Each row of a before or after table is a point. The points were changed in one or more steps. Then noise was added and the rows were shuffled. The steps act on columns, c1 being the first. Write out the steps. A step turns or swaps two columns, mirrors them in a line or flattens them onto one, adds a multiple of one to another, or multiplies or shifts one. Angles are multiples of 10 degrees, from the lower column toward the higher: turns from -170 to 170, lines from 10 to 170 but not 90. Use the fewest steps. Two steps may share a column if one is a turn and the other turns, adds or multiplies; they go together, in the order done. Otherwise the lowest column goes first.
In the rows, 128 means zero.

Before:
[[125 141]
 [121 158]
 [127 115]
 [113 129]
 [139  92]
 [128 142]
 [128 140]
 [157 126]]
After:
[[176  94]
 [208 124]
 [189  37]
 [175 160]
 [172 203]
 [178 164]
 [178 158]
 [162 131]]
Steps: shift c1 by 50; multiply c2 by 2.5

Before:
[[163 138 119 135]
 [ 63 130 193 136]
 [140 130 108 117]
 [133 111 105 128]
 [131 148 110 133]
 [102 162 158 108]
 [140 161 161 134]
 [113 158 126 140]
 [139 162 117 134]
 [163 130 122 132]]
After:
[[135 107  71 144]
 [142 110 112  93]
 [138  96  68 120]
 [129 117 169 123]
 [107 135  55 149]
 [136  96 102 127]
 [122 109 133 118]
 [138 123 124  93]
 [138 138  58 114]
 [127 188  97 193]]
Steps: turn c1 and c4 by -80 degrees; multiply c2 by 2; turn c2 and c3 by -110 degrees

Before:
[[145 110 126 161  85 125  99  89]
 [137 157  99 149  91 163 146 129]
 [115 122  95 180 126 115 117 119]
 [110 125  90 122  99 142  95 114]
 [139 114 110 158 159 153  69 111]
 [ 79 137 143 115 163  94 126 121]
 [ 85 102  88 169  87  79 117 120]
 [124 134 118 117 117 122 133 101]
 [111  82 146 159 146 105 110 133]
 [ 79  87 163 153 160 107 112  76]
 [100  98 139 179  92 103  81 101]
 [124 123 113 144 114  93 141 138]
 [122 146 144 174 148 143 107  59]
 [121  79 108 122 124 148 132 102]]
After:
[[ 91  92 122  83 103 170 110 166]
 [ 82 161  76 105  90 157 102  99]
 [ 77 164 121  92 135 113 117 116]
 [120 130 117 108 122 177 114 158]
 [127 149  61 148 146 177 107 115]
 [113 150 135 103  84 157 112 115]
 [116  95 117 137 124 122  89 165]
 [113 122 100 146  78 119 131 147]
 [153  86  88 124 108 161 102 127]
 [112  91 102 101  96 178  81 119]
 [123 110 139  96 124 142 142 140]
 [131  91 131 160 155 147 145 160]
 [148 157 112 154 115 160  76 140]
 [120 113  98 124 136 120 127 139]]
Steps: turn c1 and c7 by 10 degrees; swap c2 and c5; turn c3 and c8 by -90 degrees; swap c4 and c6

Before:
[[132 149 146 136 115  99 150 127 130 132 115 130]
 [106 132  99 112 149  93 152  93 173  94 140 163]
 [125  86  70 128 127  95 135 163 125  98 190 113]
 [155 110  80 118  87 147 154 101  88 165 135 146]
 [126 145 144 166  88 176 131  97 156 132 160 126]
 [121 159  93 131 106 125 158 119 126 125 181 136]
 [121 149 156 125 124 122 103  84 134 160 148 141]
 [104 126 129 116  88 153 142  90 140 138 141 107]
 [139 126  68 104 148 108 126 120 152 154 146 129]
 [113 144 154 137 159  84 150 105 195 152 159 153]
 [ 90 151 122 152 151 126 142 156  93 177 128 126]]
After (11 x 12):
[[154 124 147 109 165 102 118  89 135 128 144 121]
 [ 84  87  98 142  96 111 132  99 180  72 159 105]
 [123 135 111 129 133 120  78 110 147 135 146 102]
 [ 93  94  99 161 120 103 126  84 157  45 141 164]
 [176 117 127  75 133 127 111 100 158  84 161 113]
 [ 97 105 155 130 126 123 156 149  98 148 187 182]
 [109 105 141 157 125 137 126 122 146 138 147 186]
 [ 98 142 127 115 135 135 147 108 143 104 113 110]
 [123 150 126 109 142 118 146 105 150  94 180 162]
 [146 149 119 112 166 157 131  95  89 225 135 181]
 [128 168 128 124  95  89 155 143 124 185 132 134]]
Steps: swap c1 and c6; turn c2 and c9 by 50 degrees; add -1.5 times c9 to c10; mirror c3 and c12 in the line at 130 degrees; turn c4 and c5 by -140 degrees; turn c7 and c8 by -40 degrees

Before, 8 rows:
[[154  91 108 113 113 129 126 169  98  95 102 131  96 105 146 151 149 158]
 [116 141 140 115 143 162 105 124 141 140 128 163 104 166 146 120 116 104]
 [171 138 102 138 128 118 151 165 114  91 121 140 122  98 149 182 129 154]
 [123 126 155 166 131 154 118 107  99 127 102 178 157 162 106 123  76 144]
 [112 144 164 116 129 145  98 105 141 116 138 153 101 158  95 109 136 125]
 [167 108 140 111  80 126 167 120  70 103 103 141 116  89 145 125 146 135]
 [127 142 160 148 129 180 101 116 134 160 115 160 149 135  96  98  97 132]
 [124 149 154 138 154 151 106 108 156 130  99 142 122 169 133  98 134 137]]
After:
[[144 114 166  98 132 163 156 103 139 118 138 152 124 158  92 106 133 141]
 [125 121 156 172 135 192 143 107  98 125 101 178 109 162 106 123  76 119]
 [139 115 141  99 165 188 142 123 139 140 126 163 128 165 147 122 117 157]
 [141 128 156 156 130 204 153 116 134 158 117 160 122 137  96  97  97 134]
 [149 125 154 128 195 162 153 106 157 130 100 142 117 170 132  98 135 127]
 [108 167 137 108   9 135  93 118  69 105 104 141 138  89 146 125 148 108]
 [138 174 102 125 130 127 114 163 114  91 122 140 119  97 152 180 129  97]
 [ 90 154 108  91  90 129 141 170  98  94 102 129 124 106 146 149 148 100]]
Steps: swap c1 and c2; turn c4 and c13 by -60 degrees; multiply c5 by 2.5; add 0.7 times c12 to c6; turn c7 and c18 by -160 degrees

Before:
[[150  83 138 140 143 117 115 137 117 146  88 157 124  52 125 174 120 148
  128 116 134 118 133 171]
 [134 157 134 162 165 102 143  89 166 145 135 138  98 129 114 118 115 120
  104 124 119 100 114 130]
 [ 89  90 135 146 137 123 139 141 156  94 122  87 126 104 127 107  98 142
  173 122 146 145 170  98]
 [139 141 136 146 123 151  79 127 112 135  72 158 185  64 136 177 109 161
  118 130 135 123 139 140]
 [113 160  82 137 139  97 132 136 145 135 129 143 107 110 108 111 119 101
   81  90 105 118  74 143]
 [ 90  98 162 118 123 145 203 107 145 104  89  68 123 118 130 127 117 153
  178 144 139 170 115 110]
 [123 126 171 124 139 119 186 146 147 108  86 100  94 109  98  94  98 146
  180 107 112 181 162  77]
 [148 128 143 126 115 121 110 129 112 129 123 177 149  82 160 162 137 173
  155 129 154 165 136 171]
 [117 126 138 120 116 157 204 148 149 126 116 115 126  96 117 107  98 145
  175 138 158 120 147 114]
 [160 122 107 127 114  92 124 114 158 133 118 162 140 125 122 129  93 118
   63 116  96 115 128 164]
 [168 109 135  97 124 136  76 127 128 139  85 165 119  79 170 151 127 132
  120 120 150 123 128 127]
 [112 138  89 131 106  98 127 108 151 174 145 140 124 115  92 170 122 115
  113 131  96 107 122 111]
 [ 87 132 142  91 164 144 184 137 147 116 118  73 109 117 128 108 111 158
  172 129  96 139 166 121]
 [ 89 111 183 103 150 142 180 148 138 137 141  71 122 133  94 112  85 145
  152 119 150 161 139  99]]
After (14 x 24):
[[117 121 137 127 119 160 208 147 126 121 131 113 109  96 115 110  97 150
  178 175 146 129 147 139]
 [153  18 135 136 142 116 113 142 116 151  72 160 109  50 127 178 119 145
  129 155 121 112 131 112]
 [127 122 173 127 137 119 188 147 159 113 129 103  77 114  93  95 100 147
  175 149 127 177 158 184]
 [113 146  88 129 105  96 130 110 164 174 144 142 137 118  92 163 125 115
  112 173 126 113 120 140]
 [ 89 134 141 116 163 145 187 133 164 121 121  72 126 117 118 103 117 156
  168 173 124 133 175 150]
 [151 127 144 130 113 122 112 127 100 126  99 177 142  87 161 160 140 175
  153 169 132 166 137  90]
 [160 115 104 124 115  92 120 112 173 134 101 165 134 128 119 124  94 114
   68 157 124 114 126  95]
 [ 86  29 135 140 133 122 139 141 138 100 146  89 111 106 125 104  95 146
  172 164 145 146 169 146]
 [ 94  50 161 129 127 144 206 103 133 101 119  65  89 122 132 123 112 154
  179 183 132 167 117 142]
 [140 200 126 133 167  98 147  82 159 142 120 140 147 133 115 116 110 122
  112 163 127 101 116 151]
 [ 88  86 180 120 142 136 185 153 120 144 152  73 126 133  97 115  85 146
  151 162 130 164 134 146]
 [168  86 133 114 124 133  74 126 110 141 101 168  87  74 170 142 126 129
  123 160 136 124 121 140]
 [120 206  83 131 141  98 132 136 157 134 110 140 140 106 113 111 119  95
   79 129 125 120  71 136]
 [141 160 130 131 126 155  83 134 111 133 113 158  71  63 138 178 111 157
  111 173 122 121 140  76]]
Steps: multiply c2 by 2.5; multiply c4 by 0.4; turn c9 and c21 by 40 degrees; multiply c21 by 0.4; turn c13 and c24 by -120 degrees; turn c11 and c13 by 60 degrees; shift c20 by 40

Before (13 x 48):
[[135 155  95 111 105 132 141 121 143 122  83 123 145 143  88 148 136 135
  104  89  90 136 138 145 166 122 183  99 142 160 152 139 123 113  99 136
  149 130 141 128 113 139 120 172 163 112 127  96]
 [149  86 137 156 160 113 138 101 123 171 189 132 129 174 154 101 107  97
   95  96 131  88 167 142 157 108 129 154 170 149  82 123 191 140 107 119
  110  89  82 148  62 155 144 109  95 189 130 126]
 [147 160 107 123 105 136 119 126 126 111 142 124 113 102 130 141 112 163
  114 118 103 160 116  99 111 138 163  90 167 105 131 123 181 142 137 124
  156 143 155  96 125 104 101 161 134 112 157 125]
 [138 135 105 109  93 130 118 112 150 150 118 127 157 159 104 150 129 104
  133 104  97 141 114 135 140 136 172 120 118 101 150 133 141 131  87  92
  143 153 152 132 109 100 136 151 138  98 124 102]
 [115 193 126 109 123 159 100 118 147 117 129 101 144 109 135 168 128 151
  103  95 119 150 134 109 133 137 166 104 127  73 127 100 168 126 150 111
  132 155 111  79  96 132  93 159 126 156 165 145]
 [134 124  94  90 143 152  95 130 159 125 133 128 155 146 109 124 120 125
  121  68 103 117 126 131 135 124 138 127 126 143 151 142 158 122 106 106
  169 103 150 107 138 127 126 172 135 121 105 117]
 [145 144 103 110 103 153 102 149 131 136 118 125 161 110 124 169 124 123
  108  95 102 148 117 160 150 132 152  98 128 136 113 128 136 141 117 121
  191 162 156 124  84  94  97 165 137 135 126 117]
 [157 132 118 129 110 134 127 123 157 115 125 135 173 154  80 127 117 110
  138  72  81 116  97 155 156 132 117  93 107 165 136 126 120 181  94 109
  145 136 137 157 131 122 161 148 162 138 130 106]
 [ 95 108 159 167 163 114  78 131 131 183 189 110 134 114 142 102  82 132
   66 123 136 107 181 127  93 111 121 126 165 132  66 110 181 102 131  97
   94 119  76 127  95 118 132 100  97 176 186 141]
 [ 87 154 122 125  95 173  85 120 119  90 125  96 119  92 129 156 124 152
  127 140 127 145 151 101 114 127 140  91 165  92 134 153 171 124 145  85
  157 148  97 106  92 118 104 148 117 134 147 135]
 [125 111 158 135 170  90 103  73 103 190 172  90 126 143 140 106  56  88
   88 129 175 115 155 135 124 104  99 154 169 144  87 105 147 125 144 124
  112 112  88 137  77 157 142 126  91 194 162 128]
 [ 92 140 104 133 124 170  62 140  99 151 131 104 123 102 127 114 130 159
   91 148 113 152 129  84 127 117 149  78 136  88 101 105 166 154 171  98
  127 149 114  80  89 131 114 145 111 124 153 135]
 [117 103 146 143 187 120 109 165 163 192 123 152 185 118 116  86 126 119
  148 110 112  99  87 105 133 141  87 180 108 141  84 166 130 161  75 149
  145 112 112 152 120 144 120  95 116 179 171  87]]
After:
[[157 130 118 129 111 135 125 126 157 117 124 154 173 128   9 128 122 136
  137  71  80 115  97 156 158 130 116 166 108 167 136 126 120 159  93 109
  145 137 170 115 134 122 159 148 164 140 128 107]
 [133 123  94  91 144 153  97 130 159 126 132 118 156 128  79 124 143 128
  122  70 105 119 126 130 135 123 139 131 127 144 149 141 158 109 105 105
  169 102 141 140 137 129 124 171 136 122 105 117]
 [138 134 105 109  92 133 115 113 149 148 119 130 157 127  69 151 127 115
  135 105  97 141 116 137 140 138 172 148 120 102 151 133 141 113  86  91
  140 154 150 125 109  96 136 149 139 101 122 100]
 [ 87 154 122 124  98 174  86 119 119  91 126  99 118 129 130 155 150 170
  128 140 125 144 152 101 115 126 140 140 164  93 136 153 169 144 143  86
  159 151 102 120  93 118 104 146 118 132 147 135]
 [146 142 104 111 104 152 102 148 129 133 119 126 161 128 119 170 134 145
  109  96 101 149 116 159 150 134 152 157 125 134 113 129 136 118 116 122
  190 162 158 126  81  93  96 165 136 134 125 119]
 [135 156  95 110 105 131 143 119 143 122  83 123 146 127  30 148 122 151
  104  88  90 135 138 144 165 123 183 148 141 158 152 139 123 110  99 135
  149 133 128 123 114 140 120 172 165 112 127  97]
 [ 95 107 158 166 162 114  79 132 132 184 190 142 133 126 164 101 173 133
   66 124 134 107 181 128  91 115 120 128 164 129  66 108 181 141 130  95
   95 120  71 113  97 117 130  99  96 175 186 139]
 [ 92 137 104 131 122 171  61 143  97 151 131  80 125 127 124 112 156 186
   94 150 115 154 130  84 126 118 146 147 137  90  98 104 166 155 169  99
  126 147 135 140  87 130 112 144 109 124 151 133]
 [149  85 138 154 159 114 136 101 119 172 186 155 127 128 190 100 137  88
   95  96 130  89 167 139 153 108 128 124 168 149  83 120 189 170 107 119
  112  90 101 118  61 155 146 111  94 187 127 125]
 [126 113 158 135 171  90 102  75 103 188 173 148 126 127 157 105 200  81
   88 130 174 115 155 134 126 103  98 133 168 146  85 107 145 151 143 123
  113 113  93  94  78 158 141 126  93 195 162 127]
 [116 193 128 108 123 163  98 120 147 117 130  81 143 130 144 171 154 159
  100  96 118 150 134 109 134 138 170 130 126  73 127 100 166 137 151 108
  134 154 115 141  95 132  94 160 126 157 164 144]
 [116 101 144 142 188 121 109 163 162 194 125 160 185 127  98  86 114  90
  148 112 115  96  87 104 133 142  84  94 109 143  85 166 130 165  74 149
  145 112 136 132 119 142 122  96 114 180 172  86]
 [145 160 108 124 106 136 121 125 125 109 147 111 113 129 133 141 154 181
  114 119 102 161 117 100 111 141 164 135 166 103 129 123 180 120 140 127
  156 142 158 147 125 105 100 161 132 113 158 126]]
Steps: turn c12 and c40 by 130 degrees; turn c12 and c17 by 150 degrees; multiply c14 by 0; multiply c15 by 2.5; mirror c18 and c28 in the line at 160 degrees; turn c34 and c39 by 40 degrees

Before, 13 rows:
[[168 143 111 125 113 183  60 186 114 130  82 148 144 122 144 138 104 104
  121 183 106 147  86 123 136 161 131 141 156 148 107 150 116 107 134 109
  116 159 132 185 173 130 122 164 126 138 150 208 121 120 143 160 130 173
  120 142 118 104 177 106 142 137 189 100]
 [156 144 131 102  96 156 145 136 142 106 133 148 106 137  75 107 142 112
  138 154 123 151 145 114 147 109 135  74 117 100 111 126 135 126 148  95
  174 105  96 144 140 123 202 141 140 172 114 130 142 127 128 173 135 163
  130  98 152 122  81 166 127 119  73  86]
 [125 147 143 140 133 108 117 136 126 151 146 174 101 128 134 138 158  82
  108 126 149 146 145 124 119 180 112 126 107 109 163 173 119  90 157  91
  110 114 173 181 113  94  92 158 142  58 145 139 118 108 119 154  79 100
  172 132 153  51  88 128  95 134 150 107]
 [142 125 115 114 113 110 121 153 110 102 165 178 112 116 127 104 128 171
  118 132 154 124 106  99 138 151 153 121 174 140 127  96 129  81  97 144
  112 110 136 154 138 170 155 148 130 106 155 153 161 142  91 112 143 147
  108 114  83 182 116 117  91 104 162 101]
 [150 131 143 111 147 186  93 147 140 169 184 103 109 151  93  99 112 118
  140 112 126 104  91  93 137 101 171 150  84 177 157  94 137  97 150  73
  139  97 166 129 179 119 134 152 170 149  69 142 115  83 113  65 135 144
  151  59  81 143 105 141 128 128 138 124]
 [134 146  99 118 110 158 106 142 111 109 107  99 160 106 136 132  98 106
  132 114 118 143 128 132  96 141 101 152 152 172 164 150 137 114 167  70
  143 129 131 134 159 110 171 151 127 105 140  98 150 113  81 185 156 119
  126 109 114 157 133  93 127 149 121 159]
 [133 107 123  85 132 144 121 116 158 138 161 136 116  88 166  75 152 126
  155 103 135 148 120  82  98 127 133 202 139 104 141 177 143  79 165 131
  183 104 126 128 122 147 120 156  85 124 137 147  91 132 117 159 159 112
  161 146 109 102 135 106 148 158  68 176]
 [138 136  85 127  85 124  73 129  99 144 114 106 166 111 163 138 114  70
  163  89  99 114 140 103 111 146  89 135 126 140 124 128 113  85 140 122
  164 125 116  73 121 122 125 126 141 157 124 106 127 126 107 125  77  76
  180 108 122  99  86  67 129 126  91  96]
 [145 169 125 125  75 109 106 167 124 123  91 155 135 157  96 116 131 149
  129 136 141 176  97  97 106 216  81 153 147  92 153 122 130  93  94 111
  152 142 128 153  99 144 122 141 112 114  98  77 163  89  89 128 120 121
   73 148 135 118  95 131 129 113 151 134]
 [113 123  69  96 123 132 111 150 115 119 107 103  81 120 107 154 120 104
  157  97 111  99 139 157 166  93 119 126 110 167 118 130 137  93 122  90
  146 116 132 170 185  99 113 159 118 115 141 126 110 130 127 130 137 129
   89 111 113 144  90  93 117 155 107  68]
 [166 152 123 140 139 183 117 182 141 147 137 138  67 108 108 125 104  70
  152 121 139 164 146  97 139 156 119 100 112 168 137 144 140 133  89 105
  104 106 159 162 127 135  91 126 104 141 143 143 161 137 124 128 116 111
  179  97 160 128 148  93  90 121 132 173]
 [173 128 160 126 167 124 116 123  94 131  80 129 115 101  71 158 127 129
   91  82 130 107 109 180 117  93 152 164 164 150  76 136 151  91 117 134
  157 125 157 137 172 106  93 113 107  88 120 140 132  89 135 136 107 171
  100  88 146  92 126  76 115  88 126  89]
 [147 107 116 121 157 114 135 137 147 138 118 114 113 132 140 122  93 142
  159 121 122  81 130 113 114 131 147  70 134 125 172 183 135  96 105 106
  152 105 155 166 147 153 149 182 133 137 162 149 101 134 144 136 107 106
  144 148 102 140 133 135  56 133  77 152]]
After:
[[126 146 144 117 133 109 118 139 125  96 102 174 102 126 133 135 114  81
  109 127 147 149 149 122 116 178 158 123 103 106 161 174 117 157 158  93
  107 113 173 184 110  92  90 160 138  60 143 141 117 111 116 113  80  99
  175 134 154  50  86 127  76 130 150 105]
 [133 146 100 115 109 157 107 147 109 140 174 102 158 106 133 134  97 104
  134 115 122 140 126 131  96 143  99 150 148  87 165 150 130 149 168  71
  144 131 130 135 164 107 168 149 126 109 138  97 152 114  80  88 153 128
  125 109 114 159 135  97 126 148 122 160]
 [147 105 115 110 156 116 136 140 149 106 130 118 111 131 142 123 147 143
  159 120 121  81 133 113 114 131  93  70 134 112 172 182 131 157 104 106
  152 105 154 167 146 154 148 185 135 138 164 150 100 132 146 131 105 117
  146 144  99 143 131 134  51 130  74 153]
 [158 146 128 132  96 154 143 136 140 145 105 154 107 137  76 104 140 111
  138 157 125 150 145 111 147 114 144  75 120  83 113 126 135 141 146  93
  174 106  95 143 138 124 204 144 140 174 116 128 142 128 127 120 134 172
  128  99 152 120  81 169 147 120  76  82]
 [132 111 122  86 132 144 117 116 160 101  92 136 116  87 164  77 132 125
  159 105 134 153 121  81  99 125 153 201 140 108 141 177 138 169 165 131
  184 104 126 128 123 145 121 158  87 125 136 149  96 132 118 101 159 146
  160 148 112 102 135 107 155 156  70 173]
 [143 128 116 133 113 113 123 153 108 138 112 176 111 115 129 105 156 168
  120 131 151 124 104  98 135 148 130 123 173 163 122  95 128 182 101 148
  110 112 139 154 141 170 154 154 129 106 154 151 163 139  90 105 139 151
  108 113  78 180 117 114 100 102 163 100]
 [150 132 144 126 146 184  93 147 139  80 127 102 106 151  93  97 171 118
  145 112 127 108  90  91 136 101 113 154  81 221 155  94 131 143 152  77
  137  96 167 130 178 114 132 147 169 148  69 140 117  83 109  93 134 150
  151  58  83 145 104 139 137 130 138 122]
 [145 172 127 119  75 107 108 170 122 123 125 154 130 154  99 114  82 149
  126 135 140 177  99  94 110 212 132 158 145 101 154 120 126 162  91 114
  154 139 127 151  98 144 124 140 110 114 100  79 165  93  86 176 117 123
   72 149 135 117  97 132 126 109 150 132]
 [116 122  73 104 125 128 112 148 113 128 176 102  79 123 107 154 120 104
  162  94 112 101 141 158 168  98 117 127 113 132 117 129 134 165 119  91
  143 117 131 174 185 101 112 155 115 115 142 127 107 129 126 117 134 149
   86 112 112 147  91  95 129 158 106  68]
 [170 143 107 156 116 180  62 186 116 117 175 150 145 122 143 140 129 103
  121 182 106 149  83 121 138 157 105 140 156  91 104 151 122 143 136 109
  116 159 134 185 177 131 123 167 129 141 147 205 123 122 147 129 132 162
  117 142 119 106 177 104 164 138 190 102]
 [176 127 165 153 165 127 115 120  94 111 179 128 117 103  66 157 150 125
   92  82 134 105 112 180 116  95 127 162 168 112  82 135 151 163 118 136
  156 127 159 137 171 105  91 113 104  84 118 138 135  89 135 142 107 160
  101  85 148  96 127  73 132  87 127  90]
 [165 151 124 125 136 183 121 181 143 108 154 138  68 109 111 122 116  67
  152 123 141 162 146  99 141 155 108 101 114 148 136 143 141 117  90 109
  104 106 157 165 129 139  88 127 106 141 144 140 160 136 123  97 120 107
  181  98 162 125 148  94  81 120 128 176]
 [140 135  86  97  86 122  74 131 101 101 147 104 166 112 159 138  92  70
  164  91  97 111 138 102 111 142 112 135 125 126 125 128 112 160 142 122
  166 124 114  73 118 121 127 121 140 159 122 107 128 123 108 133  75  90
  182 108 123  98  90  67 106 124  88  96]]
Steps: turn c4 and c54 by -40 degrees; add 0.5 times c54 to c61; turn c10 and c34 by -160 degrees; turn c11 and c30 by -130 degrees; turn c30 and c52 by 120 degrees; swap c17 and c27
